Each point is reached from the start by the listed moves, each made once or not at all, plus a little noise. Is the number of moves made odd or even? Then give how often each move was made.
In the rows, 128 means zero.

Moves:
(1): [117 214 136]
(2): [ 67  83 116]
Start: [124 148 145]
Points:
[ 62 108 130] => odd (0, 1)
[124 147 142] => even (0, 0)
[ 52 188 146] => even (1, 1)

Moves:
(1): [169 143 143 149  91 129]
(2): [128 137 123 109 112 138]
(3): [139 161 103 111 137 124]
(4): [ 98 142  86 118 115 114]
Start: [155 179 130 133 136 143]
Points:
[197 192 141 154 103 145] => odd (1, 0, 0, 0)
[168 216  98 124  68 141] => odd (1, 1, 0, 1)
[176 249  74 108  78 134] => even (1, 1, 1, 1)

Moves:
(1): [129 111 147 134 147 110 133 113 112 121 134]
(2): [107 142 135 130 134 135 113 145 134 131 141]
(3): [130 156  99 109 144 149 108 122 121 118 149]
(4): [130 137 141 110 132 142 136 135 137 117 163]
(5): [106 141 105 121 125 168 110 105 144  89 150]
(6): [134 148 118 135 105 130 118 115 121 126 126]
(7): [168 127 115 146 119 116 131 163 131 158 133]
(8): [152  88 149 116 130 159 110 137 126 127 145]
Start: [141 126 137 145 112 142 146 132 149 127 131]
Points:
[163 129 119 149  85 206  84 155 164 116 189] => odd (0, 1, 0, 0, 1, 1, 1, 1)
[169 130 132 110 147 227  86 156 158  88 249] => odd (1, 1, 1, 1, 1, 0, 1, 1)
[162 148  90 144 136 169 115 122 148 102 182] => even (1, 0, 1, 0, 1, 0, 1, 0)
[188 136 108 105 122 243 101 154 172  94 229] => odd (0, 0, 1, 1, 1, 0, 1, 1)

Moves:
(1): [143 121 108 118 138 102 122 142 157 137 132]
(2): [119 134 163 119 124 128 121 119 142 114 141]
(3): [118 136 168  85 118 142 117 110  95 117 147]
(4): [100 132 137 124 140 110 129 135 114 145 114]
(5): [128 122 113 116 140 145 124 122 131 137 128]
(6): [128 149 113 118 147 108 127 131 120 119  82]
(7): [151 129 154 124 124 138 131 122 133 134 131]
(8): [132 130 117 125 129 126 114 149 139 108 103]
(9): [113 127 137 106 112 157  87  98 117 140 130]
(10): [139 129 133 157 134 110 124 137 105  99 130]
(11): [109 106 179 148 117  90 155 134 102  72 126]
Start: [129 127 125 141 133 119 132 132 124 138 146]
Points:
[109 133 219  93 138  46  86 138  53  58  87] => odd (1, 0, 1, 1, 0, 1, 1, 1, 1, 1, 1)
[140 130 147 114 112 152  79 114 129 136 125] => odd (0, 0, 0, 0, 0, 0, 1, 1, 1, 0, 0)
[131 125 179 165 165   7 150 165  86  75  93] => even (1, 0, 0, 1, 0, 1, 1, 0, 0, 1, 1)
[ 96 162 150  84 154  93 106 146  79 118  80] => even (0, 0, 1, 1, 0, 1, 0, 1, 0, 0, 0)
[136 107 187 152 119  90 149 151 115  69 123] => odd (0, 0, 0, 0, 0, 0, 1, 1, 0, 0, 1)
